Each row is a point. Each copy is the shape, with its points in the same order, stretched, turned, moved and blurred by noise. Is it also mirrored, or only turned?
(in the rows, 128 means zero)

Shape (6 x 3):
[[151 104 150]
 [102 164 123]
 [150 148 144]
 [ 99 119  92]
 [186 115 144]
 [112 157 105]]
Copy 1 (6 x 3):
[[120 113  91]
 [136 102 186]
 [105 118 132]
 [175 127 157]
 [ 97 142  73]
 [148 121 178]]
Copy 1 is: mirrored
Copy 2 (6 x 3):
[[112 141 172]
 [173 125  89]
 [128 161 129]
 [126  91 103]
 [ 84 165 164]
 [152 120  84]]
Copy 2 is: mirrored

Shape (8 x 4):
[[145 110 133 115]
 [156 128 154 121]
 [101 123  91 149]
 [162  99 111  88]
 [113 134 119  99]
 [ 90 185 158 172]
 [128 110 133 118]
 [ 83 115 120 134]]
Copy 1 (8 x 4):
[[166 112 144 115]
 [148  96 161 127]
 [138 155  93 152]
 [209 127 154 106]
 [151 157 151 126]
 [ 48 130 134 186]
 [154 124 136 113]
 [121 153 108 122]]
Copy 1 is: only turned
Copy 2 (8 x 4):
[[142 141 113  84]
 [138 102 104  72]
 [133 137 117 172]
 [129 181 100  66]
 [101 142 125 105]
 [115  28 135 158]
 [143 144 121 100]
 [138 136 150 149]]
Copy 2 is: mirrored
Copy 3 (8 x 4):
[[156 142 123 125]
 [152 170 120 137]
 [115  77  89 130]
 [163 143 126  84]
 [105 130 125 112]
 [ 73 138  86 214]
 [138 125 134 127]
 [113  83 128 142]]
Copy 3 is: only turned

Shape (12 x 8):
[[ 99 136 146 118 105 108 118  89]
 [100 135 104  86  60  91 144 118]
 [135  56  88 100 132 102 109 111]
 [174 133 126 118 120 147 111  82]
 [105 140 128 161 130  71 120 107]
 [154 102 157 175  86 146 135 134]
 [126 120 150 180 124 148  73 127]
 [136 115 103 134 141 153 106 158]
 [166 133 105 125 174 143 183 114]
 [130  65 105 161 110 181 118 115]
 [114 104  85 100 100 175 156 143]
 [129 147 145  75 113 149 130 116]]
Copy 1 (12 x 8):
[[143 165 140 103  93 139 113 148]
 [139 143 162  92  70  87 139 154]
 [ 82 119 124  79 111  95 108  98]
 [146 111 158 113 126 161  88 111]
 [132 176 112 144 102 103  92 145]
 [ 95 116 160 156 124 171 113 174]
 [122 119 103 135 129 182  77 171]
 [126  88  91 115 139 140 124 136]
 [135 116 128 149 144 128 154  75]
 [ 72  86 115 124 105 181 124 130]
 [115  83 125 102  99 142 181 132]
 [167 124 149  89 126 149 143 132]]
Copy 1 is: only turned
Copy 2 (12 x 8):
[[ 64 157 115 117 120 128 114 122]
 [ 75 154  72  77 145 109 148 138]
 [ 73  87  86 118 159 133 128  79]
 [101 115 110  91 136 196 131 106]
 [ 81 136  85 162 104 113 101 152]
 [113  67 118  81  99 142 113 163]
 [ 95  87 134 132 136 150  81 170]
 [127  75 119 117 169 149 137 146]
 [135  82 105 136 108 176 179 101]
 [ 61  40 124 108 139 161 137 142]
 [ 92  81 120  78 160 134 187 137]
 [113 151 141  79 145 152 149 102]]
Copy 2 is: only turned
Copy 3 (12 x 8):
[[115 162 127 126  98 142 129 144]
 [118 141 101 145  69  92 163 121]
 [100 100 137 130 123 105  94  71]
 [144 149 178 158 125 129 115 119]
 [157 160  93 111 107 147 114 110]
 [171 107 131 170 100 174 124 132]
 [172 141 138 139 113 166  58 148]
 [158  87 150 128 140 111  83 139]
 [172 105 152 117 193 125 165 105]
 [130  92 140 179 153 150  85 135]
 [117  81 130 160 148  89 134 152]
 [126 128 170 132 121 117 143 166]]
Copy 3 is: mirrored
Copy 4 (12 x 8):
[[ 80 139 125 124  89 141 104 133]
 [ 92 154 166 110  98 147 128 176]
 [103 152 112  79 123  85 141 155]
 [126 163  78  93  82 153 145 115]
 [ 86 151 121 173 109 105 110 149]
 [138  95  80 125 107 156 151 152]
 [102 122  57 132 129 155 102 134]
 [135 147  97 113 165 144 135 136]
 [161 154 126 133 134 125 188  87]
 [ 96 106  71  86 148 157 162 132]
 [123 128 140  82 163 173 166 133]
 [134 149 135  87 108 167 122 114]]
Copy 4 is: only turned

Shape (12 x 9):
[[162 169 134 152  87 139 148 112 146]
 [153  85 131 153 122 105 110 131 121]
 [ 80 115 109 105 139 146 146 142  78]
 [133 106 113 108 136 173 122  97 119]
 [163 145 101 160 125 128 161 164 166]
 [112 116 109 110  99 103  88 163 152]
 [156 155 130 151 160 158 126 171 126]
 [104 146  71 116 126 140 112 104 165]
 [ 81  87 154 114 161  86 113 119 127]
 [134  82 151  97 142 121 158 158 104]
 [ 88 150 130 158  84 163 158 134 170]
 [159  92 114  99 155 124  99 102 128]]
Copy 1 (12 x 9):
[[ 98 163 133 151  63  71 128 136 127]
 [ 84 164 170 125 119 151  85 169 137]
 [114 112 104  64 183 117 115  98 135]
 [153 125 138  92 132 118 126 153 171]
 [ 63 144 132 151 117  80 148 195 122]
 [126 176 147 155 171  89  75 161  98]
 [112 130 115 133 123 131 181 167  95]
 [136 165 117 157 177  63 138 155 173]
 [105 105 177 159 189 148  90 107 135]
 [ 99  86 177  80 140 132 101 138 104]
 [ 98 110  74 170 114  66  82 140 134]
 [143 152 195 115 148 133 136 168 158]]
Copy 1 is: mirrored
Copy 2 (12 x 9):
[[148 175 118 111 103 124 134 134 161]
 [165 126 102 158 122  95 113 144  85]
 [136  70 109 132 179 152 138 166 134]
 [198  95  97 112 129 127 106 126 152]
 [135 131 141 155 118  85 163 135 169]
 [144  94  97 111 122  79 176 172  89]
 [150 126 154 122 171 113 171  95 146]
 [145  83  68 103 103  87 141 129 170]
 [120  75 106 131 106 141 122 130  43]
 [152  87 164 140 146 141 120 158  93]
 [158 128  83 128  86 158 188 149 168]
 [173  94 110 107 126  88  88 119 106]]
Copy 2 is: mirrored
Copy 3 (12 x 9):
[[159 105 151 160 129 106 110 105 145]
 [129 139 136 112 142 140 108 108  77]
 [129 121  97 124 103 178 160 154 118]
 [177 107 105  94 143 157 159 110 136]
 [114 136 124 171 160 130 136  91 133]
 [116 112  91 147 161 139  83 143 105]
 [135 147 144 139 154 183 127 119 162]
 [142 115  60 144 140 131 116 106 161]
 [107 165 102  85 130 123 109 169  86]
 [129 137 139 115 150 142 165 161  73]
 [ 86  82 121 151 115 121 125 129 151]
 [184 145  99  95 160 147 128 108 110]]
Copy 3 is: only turned

Shape (15 x 12):
[[ 83 108  79 110 152 117 146 122 125 127 140 124]
 [ 75  99 134  97  94 130 106 112 117 149 191 119]
 [ 93 143 114  98 121  79 177 139 109 134  95  64]
 [172 103 150 168 186 175 134 196 126  89 132 128]
 [105 114 118 118 116  70 149 105 140 138 149 137]
 [110  87 138 141 136 130 115  91 170 104 146 138]
 [104 155 117 157 153  93 148 126  85 129  61  72]
 [140 116 112  96 122 120  90 108 135 119 139 135]
 [169 154 157 160 177 176 141 151  96  90 142 126]
 [137 142 173 103 119 171 108 112 140 102  92 129]
 [111 108 109  80 109 121 154  69 130 166 136  97]
 [126 164 132 134  84 164 123 105 156 106  92 141]
 [141 155 108 163 120 118 153 146 104 120  78  52]
 [138 178 152 142 136 159 101 121 182 137  92 123]
 [129 112 148 120 102 159 109 110 142 152 113 167]]
Copy 1 (15 x 12):
[[126 105 116 143 122 153 123  77 108 115 130  97]
 [118  55 156 120  92 126 134 127 105 148 106  86]
 [163 147 152 123  92 105 154  59 137 106 115  64]
 [131 143  86 203 167 149 160 128 195 161  84 118]
 [148 122 163 109 110 139 137  86  90 144 102 124]
 [101 116 139 155 118 130 116 122 115 141 102 159]
 [171 186 134 161 127 103 115  97 142  94 111  62]
 [146  91 124 109 137 136 113 133 130 115 112 154]
 [159 154 131 195 174 144 169 153 191 152 129 116]
 [106 141 138 135 143 108 151 164 169  94 114 136]
 [144 109 168 110  69 152 129 109 116 101 125 118]
 [101 166 127 100 137 121 135 151 137 109 158 130]
 [181 183 112 139 106  99 126  99 168 119 128  76]
 [ 92 155 141 113 153 122  99 137 181 111 126 128]
 [100 136 133 113 128 163 128 169 126 110 108 125]]
Copy 1 is: only turned
Copy 2 (15 x 12):
[[ 86 125 104  97 160 121 119 124 130  90 113 147]
 [ 79 122 135  88 128 142 109 143 158  90 176 111]
 [112 133 123 151 207  90 135 158 145 141 133 109]
 [ 80 161 124 155  67 146 207 135  80 159  68 115]
 [123 108 131  95 153 101 144 122 148 104 154 142]
 [ 76 123 115 121  86  89 128 121 133 108 129 153]
 [ 76 155 117 193 204 108 153 163 130 167 124 156]
 [123 138 126 130  97 123 106 144 111 105 141 137]
 [ 74 168 109 172 103 136 196 118  65 147 117 118]
 [ 87 172 135 170  77  82 106 137 100 165 148 116]
 [101  84 151 134 166  90  78 129 120 109 164 110]
 [104 155  87 150  95  86  99  92 136 174 156 139]
 [ 99 139  95 209 167 121 154 149 136 185 121 127]
 [ 87 135  89 148  84  77 131 143  80 202 148 143]
 [ 94 132 161 125  88 113 102 116 118 163 153 134]]
Copy 2 is: mirrored

Shape (18 x 12):
[[118 108 150 156 162 138 149 125 124 133 122 159]
 [131 149 124 160 113 116 108 132  99  95 126 166]
 [114 151 134 152 166 107 123  58 146 109 118 134]
 [128 132 130 148 167 117 142  13 115 109 137 104]
 [144  92 117 130 127  79 134  89 119 106 108  99]
 [114 138 125  48 135  96 149 127 108 116 133 165]
 [167 152 113 129 145 129 150 121 138 113 167 156]
 [121 153 116 119 133 145 116 124 106 123 142 118]
 [107 138 118 119 116  99 125 132 153 123 132 169]
 [119 154 109 131 119 140 141  51 134 160 121 121]
 [112 135 117 142 164 106  89 129 125 101 131 160]
 [108  95 117 142 125 130 141 130 101  95 115 120]
 [165 106 110 146 166 143 130 116  97 245 109 165]
 [153 150 123 138 166 106 149 111  99 112 125 123]
 [125  92 110 146 168 131 149  60 109 100 116 135]
 [139 140 136 109 105 142 110  78  97 175 123 168]
 [124 146 117 148 161  85 123 116 100 149 194 168]
 [179 105 134 157  81 133 126 126 196 154 166  65]]
Copy 1 (18 x 12):
[[132 139 122 138 124  92 169 105 125 156 109 124]
 [125 124 147 157  77 119 124 126 124 118  82 131]
 [192 107 117 183 112 134 174 107 148 159 122 150]
 [205 104 110 180  90 139 168  84 154 179 153 107]
 [153  81 129 137 133 126 136  78 174 137 163 121]
 [ 96 167 157 130 118 160 117  76  93 147 155 192]
 [128 150 110 126  64 110 129 134 135 155 155 139]
 [127 166 125 127 121 149 115 136 117 138 117 119]
 [109 131 137 148 123 139 164 121 123 101 126 174]
 [150 145 143 127 121 167 185 140 148 143 143 118]
 [135 117 124 193 121 122 128 126 125 147  90 154]
 [123 113 107 123 113 133 150  90 136 133 108 110]
 [ 89 175 184 121 179 103 141 180 161 192 134  84]
 [153 149 125 133 100 114 109  96 155 174 135 130]
 [160  85 106 158  86 129 179  91 153 192 126 113]
 [110 154 203 141 123 146 141 148 103 142 131 115]
 [110 177 127 202  98 111 110 113 132 114 133 122]
 [149 114  96  82 165  91 149 171 172  71 208  69]]
Copy 1 is: only turned
Copy 2 (18 x 12):
[[152 118 109  95 137 150 140 143 108 134 116 144]
 [154 130 122 131 126 127  89 121 114 103 133 171]
 [130 166 118 129 175 142 105 123  73 147 109 119]
 [121 157 138 138 197 119 135 136  33 138  90  73]
 [148 133 186 142 155 132 124 144 118 126 114 108]
 [160 120 121 106 140  99 131  72 179 135 138 142]
 [132 114  73  97 150 121 121 132 143  85 146 115]
 [109 135 104 131 146 100 128 132 118 135  98 134]
 [150 133 114 118 115 144 116 105 154 127 167 147]
 [120 175 113 127 123 113 136 124  79 151  99  72]
 [144 140 107 152 173 151 113 123 123 121 124 177]
 [140  99 151 144 134 113 130 142 110 138 110 140]
 [182 166  91 118 125 133 190 197 130 125  73 111]
 [151 128 111 116 173 103 111 159 113 129 108 127]
 [162 119 135 154 176 129 141 135  67 138  86  99]
 [151 176 127 113 106 119 135 101 124 114  78 106]
 [144 150  94 116 169 113 180 148 108  94 164 165]
 [ 56 134 135  91  96 154 132 180 151  99 155  84]]
Copy 2 is: mirrored
Copy 3 (18 x 12):
[[134 123 149 117 164 141 128 154 125 147 146 139]
 [166 138 123 130  89 143 121  91 118 136 143 147]
 [142 119 107 142 137 156 169 127 129 122  97 181]
 [134 107 119 171 183 162 222 113  95 143  63 160]
 [119 105 115 152 138 174 158 106 132 181  97 127]
 [ 63 104 115 140 109 124 123 142  77 153 112 162]
 [109 173 149 115 155 106 151 103 129 152 117 188]
 [116 131 131 118 118 117 174 105 102 119 115 126]
 [109 146 102 126 104 123  91 126 131 119 124 151]
 [103 162 112 165 150 162 206 118 102  90  86 138]
 [152 116  96  87 104 118 123 123 121 149 142 159]
 [122  91 124 152 146 124 138 113 120 157 136  93]
 [122 231 148  77 164 198 188 177  97 160 172 125]
 [138 132 147 131 137 141 175 130 120 181 116 167]
 [124  95 100 158 181 140 188 123 105 168 128 148]
 [102 158 127 131 123 191 180 120  65  98 117 136]
 [150 196 130  91 138 118 126 138  80 185 105 150]
 [115 181 181  91 187 144 140  73 211 104  69  93]]
Copy 3 is: only turned
Copy 4 (18 x 12):
[[132 123 136 155 126  85 140 122 104 101 135 175]
 [163 158 151 165  85 128 107 122 101 123 115 113]
 [118 169 145 185 143  53 130 135 147 107 114 118]
 [153 178 133 187 156  62 184 138 150  99 145 102]
 [156 138 137 180 119  86 146 146 145 151 153 108]
 [112 132 193  91 105  71 182 120  62 158 126 111]
 [114 182 136 150 136 129 140 154  94 129 141 141]
 [151 147 129 119 120 145 161 131 110 128  96  98]
 [ 87 148 149 128 114  89 103 128  99 138 122 122]
 [103 170 100 136 121  81 175 152 136 107 123  88]
 [140 151 146 148 128  89 110 117 104 136  97 132]
 [186 100 141 163 124 130 142 133  90 125 149 115]
 [ 86 165  45  97  79  72 213 128 120 134 101 170]
 [150 161 151 191 113 107 175 134 121 137 113 124]
 [176 136 130 177 143  61 172 148  92 114 171 135]
 [113 176 117  73  82  77 173 129 117 109 115 109]
 [109 194 118 124 123 121 165  74 112 141 106 128]
 [ 88 159  59 125 158 187  77 182 210 127 151 140]]
Copy 4 is: only turned

Shape (17 x 12):
[[130  95  94 148 165 146 106 125 112 125 107 139]
 [134 193 125 140  69 134 110 151 105 144  85 178]
 [129 146 110  93 114 143 113 151 143 132  61 105]
 [153 114 107 122 120  83  97  94 120 136  90 128]
 [165 149 142 145 139 111 126 127 126 123  66 126]
 [153  81 102 108  96 124 159 132 134 179 122  98]
 [133 171 193 141 150 112 110 114  88 114  96 119]
 [122 132 114 140 139  71 122 134 164 180 185  70]
 [197 120 121 150 134 126 104 156 106 149  85 105]
 [104 120 179  77 115 102 178 111 157  95 103 111]
 [128 128 115 127  79  94 115 126  95  83  90 126]
 [138 185 176 149 109 142 111  99 128 132 112 116]
 [152 140 157 122  95  70 102 130  93 122 119 152]
 [135 115 104 122 112 147 103 142 166 147 160 125]
 [159 112 106 123 130 104 123 151  80  99 114 143]
 [178 150  73 106 147 122 130 151  89  95 119 123]
 [135 141 151 103 163 177 132 137 124 157 131 102]]
Copy 1 (17 x 12):
[[143  93  95 118 116 155 135 148  84 119 110 132]
 [133 171 127 144 125 144 195 133 163 134 133 165]
 [143 127  80 106  81 142 178 101 127 149 141 139]
 [164  85 118 117 126 126 161 143 126 190 124  96]
 [ 90 120  98 111 125 163 171 133 126 146 123  91]
 [133  99 139 125  91  77 154 141  99 153 194 126]
 [ 73 132 116 125 167 144 151  94 132 129  77  82]
 [158 132  93 167 105  60 101 147 113 174 139  42]
 [ 92 134 125 119  97 171 163 146  73 162 127  97]
 [108  81 120  98 121  82 123  91 184 119 153 109]
 [158  94 159 111  90 112 180 141 166 138 106 128]
 [100 128 129 159 144 145 174  78 151 118 113  97]
 [126 127 164 130 140 117 133 143 153 176 108 105]
 [173 118 123 155  81 134 110 124 112 136 151 131]
 [145 123 150  92 112 138 134 165 114 132 115 125]
 [183 155 138  70 105 161 144 148 107 118 128 112]
 [103 144 100 124 140 142 122  75  82 105 143 120]]
Copy 1 is: only turned
Copy 2 (17 x 12):
[[168 161  93 169 158 132  91 153 112 127 133 112]
 [ 62 138 101 122 131  70  79 105 115 173  94 145]
 [ 89 159 106 180 102 113 101 114 146 113 103  96]
 [130 161 116 120 114 132 106 131  77 119  90  62]
 [119 195 146 143 118 110 103  89 100 127  89 136]
 [160 111 124 176 122 133 136 115 115 132  95  36]
 [109 180 174 104 128  76  94 111  95  84 119 180]
 [170 126 119 107  97 126 175 101 100 132 185  85]
 [168 175 136 190  97  92 104 109  69 150  80 106]
 [ 71 149 164 121 140 151 153 117 155  58 101 132]
 [ 83 132 120 129 113 147  78 139  77 120  86 121]
 [128 149 145  91 112  78 107  84 132  97 110 160]
 [ 90 146 139 104 121  90 121 146  58 130  84 133]
 [160 117  71 156 124 116 156 142 138 138 125 108]
 [117 152 106 171 142 125 102 143  53 131  97 131]
 [116 154  73 192 130 122 109  92  53 112 107 127]
 [155 147 123 175 144  73 136 109 151  82 135 131]]
Copy 2 is: mirrored

Shape (15 x 12):
[[165  87 132 104 134  81 110 105 109 180  86  98]
 [128 140 156 105 150 122 132 143 138 173 135 155]
 [ 52 118 144  95 142  95 138 112 148  87 159 148]
 [100 105 132 121 118 185 138 132 171 103  99 183]
 [108  99 119 157 128 177 107 147 109 151 113 152]
 [154 117 169 118 171 123 123 130 175  79 138 122]
 [151 108 118  98 121 135 126 122 105 150 149 109]
 [161 139 141 164  92 139 134  97 136  79  90 108]
 [131 109 123 128 141 143 164 169 162 125 109 173]
 [ 94 111 159  77 123 121 155 138 140 120 107 110]
 [127  79 153  97 176 110 175 145 126 112  64 125]
 [149 171 136  98 115 117 170 103 113 133 136 144]
 [115  84 151 112  99 119 143 146 142 139 115 141]
 [ 97 102  81 113 104 135  60 181 161 139 137 135]
 [117 109 149 101 131 103 147 129  71  70  73 178]]
Copy 1 (15 x 12):
[[134 141  99 154 125  81 110  91  94 143 173  74]
 [121 100 120 141 111  99 160 105 120 142 167 139]
 [137 146 121  92 161 110 183 117 115 116 122 149]
 [ 77 114 182  81 162 150 132 138 103  95 130 165]
 [ 66 127 170 162 129 105 139 147 139 115 148 104]
 [147 137 134  97 163 141 113  82 128 122 151 191]
 [109 109 118 123 119  91 114 128 137 113 144  98]
 [122 138 144 125 130 179  86 133 100  90 113 128]
 [ 79 114 162 100 140 152 137 113 123 144 149 155]
 [103 143 106  93 145 119 148 105  97  99 156 149]
 [ 96 167 117 111 138 113 106 100  87 155 159 159]
 [118  85 100 116  85 135 135 140 103 120 112 139]
 [ 85 142 140 106 139 128 150  83 116 106 144 113]
 [ 94 127 142 132 206 126 181 115 167 112 179  79]
 [ 73 138  95 145 140 137 132 127  75 147  91 145]]
Copy 1 is: only turned
Copy 2 (15 x 12):
[[ 95 149 155  85 169  99 145 127 103  75 123 147]
 [123 120 143 165 107 109 148 146  67 115 138 110]
 [104 180 146 158  82 170 119  70  74 116 105  91]
 [158 149 147 211 130 147 107 112 134 119 162  83]
 [166 119 121 131 131 137  94 141 119 110 144  90]
 [ 89 138 167 179  99 112 118 117 136 129  90 107]
 [123 111 161 108 104 130 154 127 107  81 135 135]
 [119 137 121 154 167 159 100 125 169 158 116 190]
 [134 145 125 201 122 123 141 153 135 103 128  71]
 [ 94 155 178 172 127 184 140 120  81  95 124  98]
 [ 64 157 153 146 155 146 134 141 127  98 123  49]
 [109 126 130 143 116 143 175 133 101 148 156 171]
 [134 133 141 176 150 149 145 116 103  69 110 101]
 [199 172 169 163  97 121 125 129 133  70  80 113]
 [129 146 131 114 168 169 162 110 148 156 107  86]]
Copy 2 is: only turned
Copy 3 (15 x 12):
[[171 157 165 183 131 146 189  52  94 130 136 142]
 [114 115 116 159 145 123  97  92 136 173 142 129]
 [107 121 112 132 177  90  98 134  79 148 196 111]
 [103 122 126 102 153 139  55 137 143 113 184 163]
 [ 78 115 130 133 101 134  96  80 157 108 174 114]
 [122 170 120 143 147 135 144 168 109 179 127 167]
 [109 132 112 153 131 137 123  71  83 125  96 106]
 [146 119 192  90 123 178 132 163 108 152 126 136]
 [125 140 150 157 135 125  64 128 153 133 138 151]
 [127 150 156 128 172 119 114 102  81 163 137 148]
 [171 199 193 162 115 111 117 107 112 156 135 204]
 [148  91 141 116 131 150  63 114  93 169 103 118]
 [118 145 151 150 160 143 101 100 107 136 161 116]
 [ 85 115  98 141 175  95 148  56 134  63 158  80]
 [194 182 164  99  88 125  70 120 108 127 173 165]]
Copy 3 is: only turned
